Every row gives one point. Each copy is the shape, with its points in the same order, turned, moved and blurred by noise. Is it also mirrored, or only turned?

Shape:
67,-52,-1
40,-17,31
-16,9,5
-49,-4,34
34,36,11
26,19,59
5,25,-14
-32,-30,-5
-24,2,34
Copy 1:
-86,-3,-35
-49,-36,-5
2,-4,17
-5,-8,65
2,-39,-26
-23,-66,11
11,-3,-12
-22,30,38
-7,-21,43
Copy 1 is: only turned
Copy 2 (9 x 3):
63,16,-41
14,-1,-51
-24,-15,2
-31,-60,-1
-28,31,-31
-29,-8,-66
-24,20,7
8,-40,19
-28,-37,-16
Copy 2 is: mirrored
Copy 3 (9 x 3):
-11,48,-39
25,50,-4
3,-5,36
-7,9,79
49,-4,5
60,41,34
19,-23,10
-40,14,41
14,9,59
Copy 3 is: mirrored

Shape:
-6,-43,60
40,-6,23
10,-44,50
-64,2,19
42,37,-26
9,25,-14
15,-56,8
24,-12,-33
-26,-2,-12
Copy 1:
-18,66,-36
-29,8,2
-27,49,-35
64,52,-18
3,-41,29
22,-13,15
-18,13,-55
4,-32,-22
43,8,-21
Copy 1 is: only turned
Copy 2 (9 x 3):
-23,64,-23
41,30,-27
-7,64,-31
-53,30,38
61,-18,12
20,-7,21
-16,19,-51
18,-25,-17
-21,-6,22
Copy 2 is: mirrored

Shape:
24,-25,-25,30
-14,-20,-20,-5
38,52,0,-37
33,-34,8,-38
-3,12,-18,-21
-33,-26,-10,-2
27,88,-12,7
30,-14,30,95
17,-20,-13,-35
5,-8,-21,-2
Copy 1 (10 x 4):
-14,-4,-4,-30
-38,4,-24,13
-20,25,68,37
-63,40,16,-11
-31,8,12,32
-30,11,-43,22
24,-2,69,45
53,33,-16,-61
-58,16,9,7
-34,4,-5,6
Copy 1 is: mirrored
Copy 2 (10 x 4):
-15,12,17,-49
25,14,11,-18
10,-82,20,-1
20,-10,69,-10
27,-27,5,-8
24,28,4,-1
-16,-87,-32,-15
-97,24,-2,-20
33,-14,50,-15
10,-5,9,-23
Copy 2 is: only turned
Copy 3, 10 rows:
-27,-14,-38,-42
-9,3,8,-33
-39,-45,13,46
4,-66,6,-24
-26,-11,19,-1
9,11,13,-40
-64,-1,-18,64
7,9,-107,-20
-10,-43,17,-22
-22,-13,-1,-23
Copy 3 is: mirrored
Copy 4, 10 rows:
-9,-27,5,-53
-10,13,21,-24
-21,26,-72,-2
39,26,-19,-31
-22,25,-10,-9
-7,11,39,-9
-70,-12,-76,8
4,-107,-1,-24
10,31,-8,-30
-15,6,2,-30
Copy 4 is: only turned

Shape:
27,-35,-11,41,17,-13
-34,0,26,24,-32,31
44,-46,48,27,-10,-30
37,22,-6,-37,26,43
39,-35,-6,-21,-21,-15
-5,54,-23,-51,22,-1
61,-28,16,25,-23,-57
-35,45,12,-2,-11,14
-3,72,-59,-19,3,27
1,-24,-37,-8,42,2
-47,30,42,51,-21,15
Copy 1:
43,-19,7,5,43,28
15,-18,6,-67,-18,-5
5,-20,52,-11,76,7
-1,23,-28,26,-6,-35
-27,-8,3,8,36,29
-7,22,7,39,-58,-11
-5,-47,42,22,61,37
4,-11,22,-27,-53,-15
9,-13,-32,32,-79,-3
36,36,-10,19,-1,31
39,-35,34,-65,-33,-24
Copy 1 is: only turned
Copy 2 (11 x 6):
-38,-1,-13,-25,-14,-51
-30,-35,39,-3,-17,31
-44,-32,-4,36,-26,-63
40,36,-9,18,2,8
-9,16,36,23,-12,-56
66,4,21,-8,45,1
-48,-12,7,30,13,-86
11,-33,32,-9,28,35
35,37,25,-31,65,31
24,18,3,-45,-17,-36
-38,-70,20,-16,11,43
Copy 2 is: only turned
Copy 3 (11 x 6):
31,-32,27,41,-7,-8
43,36,-11,-2,-9,50
75,-27,29,1,-14,-33
-32,19,6,-11,-58,-22
8,0,37,-11,11,-48
-64,-7,-28,-41,-18,-2
58,-35,4,4,22,-52
-9,14,-43,-25,-16,40
-75,19,-48,4,-15,-6
-35,-24,38,15,-17,12
51,19,-48,2,-3,70
Copy 3 is: only turned
Copy 4:
10,-50,29,-22,19,44
7,1,-47,-20,45,12
65,-69,-1,9,8,27
37,49,41,-3,1,13
13,-26,20,45,10,22
-16,41,32,6,-21,-35
48,-84,28,22,18,-4
-8,25,-22,-30,19,-33
-37,58,45,-15,28,-33
-25,-5,37,-14,-14,45
4,-5,-58,-63,39,-24
Copy 4 is: mirrored

Shape (11 x 6):
16,-37,-59,28,33,35
-1,20,26,38,-16,-28
1,16,18,30,26,-89
-38,-13,2,-7,-30,-12
30,-13,-59,2,34,14
-46,27,-17,15,11,8
30,-11,-65,-66,24,41
6,-20,15,44,34,4
-13,1,36,-38,-15,39
4,-36,38,25,46,-22
-46,29,-26,54,10,8
Copy 1, 11 rows:
2,80,26,-11,-6,-39
-29,-17,-25,34,-22,5
-92,-7,-32,5,-43,16
8,-14,-37,-24,2,5
-24,60,45,-23,-6,-19
6,30,-14,-3,-17,44
12,32,81,-71,9,-7
-16,27,-7,14,-54,-29
47,-37,16,-21,-32,2
-35,8,-16,-8,-79,-32
-1,51,-29,23,-15,39
Copy 1 is: mirrored
Copy 2:
-45,8,18,-10,-36,-55
55,-9,8,24,-18,19
58,-63,6,61,9,-17
-7,-7,-21,19,-1,43
-20,-8,1,-25,-14,-58
6,-1,-49,23,-50,5
-41,18,-45,-54,24,-49
19,16,33,32,-23,-28
9,55,-29,-2,20,27
16,14,25,64,9,-30
11,-8,-26,28,-80,1
Copy 2 is: mirrored

Shape:
-14,-24,32,19,12,-5,-25,15
-25,-17,19,-60,-22,13,25,-31
-1,-14,-34,13,-29,17,-6,4
-6,-19,26,-3,-33,-3,-25,33
-6,5,-183,-15,-11,-45,11,10
33,16,46,-35,-25,-24,93,-37
23,12,29,-31,47,21,-9,33
-24,33,30,-20,12,-39,8,22
11,-21,24,-24,10,-47,-22,27
-12,3,12,2,-10,6,34,-59
-27,-15,31,1,14,7,-10,34
19,68,44,2,-15,18,-11,-9
-19,-20,32,13,-32,11,7,-3
-10,2,38,-8,-8,12,31,29
Copy 1 (14 x 8):
17,27,9,28,3,2,3,-32
9,-17,-33,5,39,23,-28,40
-24,24,25,-8,1,-4,24,26
-3,27,23,23,-15,5,-28,-5
-107,-39,78,4,52,-90,57,81
27,-100,-51,-22,-19,7,-21,17
38,4,1,78,-25,9,18,22
-5,-18,-26,56,-12,-26,-17,-7
22,-9,36,49,-1,-23,-28,-18
9,-16,-50,-30,18,-2,19,9
-9,30,8,47,-9,11,-4,-17
30,17,-44,11,-52,-33,5,26
-4,18,-9,-14,-5,17,-15,-13
-12,-9,-17,26,-25,23,-8,-3
Copy 1 is: mirrored
Copy 2 (14 x 8):
35,-22,1,-11,6,21,12,22
19,68,16,5,33,-8,-20,-25
3,24,-6,-26,-33,12,-38,21
43,-8,-13,2,-2,29,-30,14
-114,61,-26,21,-135,11,-35,6
14,17,47,-33,26,-34,-36,-94
61,9,37,-12,-25,43,24,-15
4,-19,46,26,4,33,-1,-25
29,-20,-7,32,-17,8,13,-14
-3,28,37,-39,24,-34,-12,-5
33,-4,10,-16,14,49,7,12
51,-6,90,-14,-12,5,-43,11
23,3,3,-32,30,10,-33,17
30,8,18,-28,16,40,-23,-25
Copy 2 is: mirrored
Copy 3 (14 x 8):
30,38,24,6,-12,-8,5,30
-51,71,-40,12,5,5,-6,-9
-16,-13,-4,-15,-35,1,2,1
10,29,-8,3,-21,-18,43,17
-74,-109,-25,56,-91,-18,-65,-23
-58,34,-38,4,100,-29,-12,8
61,35,-44,19,12,1,-24,4
13,26,-2,66,25,-19,11,1
12,31,-17,35,-9,-40,-1,54
-49,28,5,-1,37,30,-17,2
33,43,10,11,-16,-19,4,0
22,11,-27,23,49,45,40,6
-16,41,12,-13,8,-2,22,4
9,40,-9,0,22,-27,15,-19
Copy 3 is: mirrored
Copy 4 (14 x 8):
1,-13,20,-29,4,26,-3,37
-2,-3,-38,12,-20,-18,-75,66
-7,-9,-18,-20,-12,-2,-30,-25
-6,-14,22,-26,4,36,-53,20
-66,-60,-17,-23,-84,-91,-27,-101
-61,38,-19,84,10,-7,-55,66
32,-50,22,43,-8,21,2,32
-39,-60,14,15,2,8,-29,64
-7,-21,61,-3,-18,4,-29,42
-32,8,-48,12,18,-28,-17,46
4,-31,4,-15,-11,39,-10,49
-13,-44,-8,36,73,25,-29,31
-13,16,-12,-18,5,29,-36,36
-21,-17,-13,21,-13,42,-24,50
Copy 4 is: only turned
